Rows are points. Each copy is the shape, with its points in the same order, stretched, turned, moved and blurred by noise. Is it also mirrored, or only turned?
(in the rows, 128 means zero)

Shape (8 x 2)
[[121 122]
 [ 85  88]
 [160 152]
 [ 58 113]
 [113 106]
 [157 142]
 [146 143]
 [194 200]]
Copy 1 (8 x 2)
[[143 128]
 [158 178]
 [132  81]
 [121 190]
 [150 145]
 [139  86]
 [134  93]
 [102  25]]
Copy 1 is: mirrored
Copy 2 (8 x 2)
[[124 129]
 [ 86  97]
 [162 157]
 [ 57 126]
 [112 114]
 [159 144]
 [147 146]
 [200 201]]
Copy 2 is: only turned
Copy 3 (8 x 2)
[[124 134]
 [127 182]
 [130  95]
 [ 88 192]
 [136 142]
 [136  94]
 [127 101]
 [119  36]]
Copy 3 is: mirrored
Copy 4 (8 x 2)
[[116 140]
 [ 73 129]
 [178 136]
 [ 66 156]
 [109 116]
 [170 128]
 [154 137]
 [223 149]]
Copy 4 is: only turned

Shape (9 x 4)
[[122  89 185 109]
 [108  60 168  88]
 [109  84 131 103]
 [171 153 131 198]
 [154 114 131 117]
 [136 174 148 155]
 [115  78 176  41]
 [104 150 132 169]
 [144  80 166 103]]
Copy 1 (9 x 4)
[[119  89 197  85]
 [ 74 113 194  77]
 [ 96 120 156 102]
 [208  92 131 170]
 [148 136 164 130]
 [193 107 129 106]
 [ 91 142 206  46]
 [154  98 108 113]
 [119 119 199 107]]
Copy 1 is: mirrored
Copy 2 (9 x 4)
[[167 162  96 136]
 [152 160  59 133]
 [126 133  80 130]
 [142  76 198 157]
 [141 107 123 115]
 [121 139 184 139]
 [156 193  51  91]
 [102 123 171 165]
 [176 138  95 128]]
Copy 2 is: mirrored

Shape (11 x 8)
[[124 184 162  77  73 114 127  70]
 [170  90 101 182 127 118 170 180]
 [188 120  93 177  21 128  69 138]
 [108 172 141 133 189 114  94  80]
 [124 184 119 119 135 161 107 111]
 [147 118 137 122 128 133 145  55]
 [147  48  50 122 118 125 108 127]
 [109 158 106 105 172  82 150  85]
 [157 111 148 142 118 107  67 187]
 [ 88 159 140 130 128  99 101  87]
 [117  82 101 180 109 154 142 157]]
Copy 1 (11 x 8)
[[138 142 166  81  66 172  93  67]
 [151  93 106 141 120 100 213 178]
 [149 113 101 183  11 166 114 170]
 [153 150 126 123 193 127  74 113]
 [122 151 116 102 138 173  98 141]
 [142 110  91 110 114 136 122  66]
 [132  68  53 118  95  81 104 180]
 [138 155 124  84 157  77 105 110]
 [182  70 152 143 116 150 110 215]
 [126 138 156 131 133 119  81 111]
 [ 94  81 105 159 128 117 163 174]]
Copy 1 is: only turned
Copy 2 (11 x 8)
[[ 87 172 102  70  69 134 130  60]
 [172 140 111 190 148 123 211 182]
 [232 158 106 157  39 130 126 144]
 [105 145 150 107 168  84  87  96]
 [127 166 116  93 136 147  96 120]
 [131 113 119 131 132 147 156  70]
 [216  58  68 147 140 118 160 145]
 [106 141  85 111 174  84 152  82]
 [167 140 159 123  95  78 148 186]
 [ 96 141 115 117 114  91 102 103]
 [152 102  97 196 126 153 153 187]]
Copy 2 is: only turned
Copy 3 (11 x 8)
[[139 163 126  27  66 183  89 136]
 [189 117 124 155 130 120 198 136]
 [228 116  84 125  30 157  93 207]
 [138 200 122 107 151 135  73 100]
 [137 186 113 110 129 188 102 146]
 [168 145 123  91 114 175 117  78]
 [205  72  88 126 162 163 126 135]
 [135 163  95  71 162 130 132  82]
 [202 136 160 121 124 113  96 198]
 [129 155 114  84 109 129  68 121]
 [156  91 125 169 116 153 149 145]]
Copy 3 is: only turned
Copy 4 (11 x 8)
[[117 201 173 109 123 118 204 115]
 [169 107 124 199 120 110  84 177]
 [156 204 149 136  29 114  64 169]
 [ 52 160 170 137 194 133 123 102]
 [ 90 188 137 125 145 180 133 132]
 [145 153 154 145 139 124 154  75]
 [178 133  78 117 104  83  61 117]
 [ 96 158 131 152 205  86 156 107]
 [122 139 181 106 113 117  53 193]
 [ 63 169 157 136 135 104 142 115]
 [132 102 100 170  80 139  88 158]]
Copy 4 is: only turned

Shape (16 x 11)
[[ 91  90 162 149 102 209 160 158 125 138  71]
 [157  99 132 189 155 118 114 165 118  88  47]
 [105 129 116  71 189 167 154  85 155  86 140]
 [121 137 160  81 119 141 113  83 148 128  80]
 [122  52 117 118 122 104 100  86 140 137  89]
 [ 39 121  97 139 162 145 124 177 108 148  62]
 [109 131 124 104 102 142  51 151 121  76 110]
 [107 154 173 165 136 125 114  99  96  76  87]
 [123 131 107 135 147  99 108 172 103 114 176]
 [165 144 147 126  98 104  89  86  91 121 124]
 [104 113 120 116  65 149  76 157 101  88 169]
 [126  94 159 122 149 144  62 180  81  84 108]
 [155  80 108 111  47  50 135 171 116  99 151]
 [154  99 154 131 187 135  83  86 201  87 148]
 [131 151 174 136 128 124  97 106 158 106 124]
 [233 109  91 174  97  82 166 137 118  87 114]]
Copy 1 (16 x 11)
[[105 100 116 173 123 189 210 181 158 157 119]
 [ 95 183 140 155 137 126 130 196 184  89  46]
 [150 118  83 144 229 146 142 133 117  93 121]
 [137 124 133 105 155 162 154  83 156 100 107]
 [113 115  83 142 153 118 149 104 224 107 104]
 [ 89 165  43 138 124 124 198 155 135 145 100]
 [111 122 101  71 106 116 110 133 123  55  76]
 [110 164 114 139 112 156 126 119 134  76 121]
 [116 157  96 120 146  61  85 167 114 122 118]
 [134 128 153 130 121 110  86  87 157  98 104]
 [121  82  88  86  79 116  96 158 134  98 123]
 [ 58 122 142 109 128  97 122 164 122  72  78]
 [168 123 129 100  94  49 106 166 203 102 137]
 [ 97 150 123  98 214 151  71 139 173  70 116]
 [121 161 131  90 146 150 108 116 161  96 123]
 [189 152 163 183 133  84  83 182 196 124  74]]
Copy 1 is: only turned
Copy 2 (16 x 11)
[[118  89 139 137  99 174 194 222 119 137  90]
 [102 120  48 101 152 137 188 162 185 107  81]
 [163  15 156 182 168 115 124 117 112 123  93]
 [167  97 144 160 130 128 121 144 125 182  64]
 [129  85  86 105 109  97 161 118 117 186  82]
 [ 64 112  91 148 177 108 139 211 105 153 137]
 [115  96 110  99 138 161  65 143 102 142  66]
 [106 134 122 171 154 160 141 126 128 120  35]
 [ 98 117 121  95 162 127 118 102 102  84 145]
 [156 148 109 133 110 148 116  91 101 131  60]
 [ 94  90 139  77  95 166  82 124  73 107  82]
 [108 111  92  62 195 182 124 155  92 126  83]
 [135 121 119  40  66  64 126 105 134  72  84]
 [136  37 130 107 164 155 149  70 157 160 101]
 [127 113 150 133 143 156 124 114 147 151  77]
 [161 119  68 109  68  89 188  90 199  24  92]]
Copy 2 is: mirrored
Copy 3 (16 x 11)
[[121  77 176 154 107 154 197 227 131 135  52]
 [188  61 110 148 165  93 129 149 105 186  41]
 [ 96 164  52  84 133 172 206 120 170 111  76]
 [114 128 124 148 108 178 151 119 180 104  67]
 [ 91  67 105 111 107 160 115  93 154 151  97]
 [ 94  96 122 122 148  88  90 230 131 105  46]
 [194  74  77 111  86 149 105 149 126  96  64]
 [152  85 141 150 136  93 159 113 102  84  50]
 [186 134  98  74 117  99  90 137 100 141 122]
 [161 122 118 142  94 133 116  72  94 128  86]
 [185  73  94  80  42 147 122 153  99 100 107]
 [201  57 117  78 137 158 111 159  88 133  34]
 [195 114 120  56  33  95  75 102 157 183 129]
 [168  76  56 123 161 196 189  84 167 133 146]
 [174 102 126 145 136 144 155 110 153 103 117]
 [205 143  92 135  78  69 148  70 101 240  99]]
Copy 3 is: only turned
Copy 4 (16 x 11)
[[132 105 191 197  98 160 161 132 147 153  77]
 [164  81 159 151 125 199 106 170 107  97  91]
 [ 72  96 156 103 178  86 161 130 169  67 107]
 [130 120 162  84 113 111 134  95 188 108 123]
 [157  48  95 134 121 116 116 122 174 118  77]
 [ 65  82 142 155  92 168 130 111  90 124  36]
 [ 98  81 122 114  52 170 146 139 150  84 146]
 [152 113 174 145 128 135 127  94 118  54 152]
 [111  83  85 142 122 133 165 165  65 104 135]
 [179  83 107  97 128 137 154  89 138  96 173]
 [122  75  87 164  60 149 200 147 129 101 161]
 [ 95  36 147 137  84 183 144 144 119 122 155]
 [210  65  88 128  66  97 192 201  87 122 120]
 [111 106 107 137 175 110  81 167 191  75 152]
 [134 132 137 121 125 116 114 131 145  90 168]
 [248  98 122 125 176 159 164 205  96  81 117]]
Copy 4 is: only turned
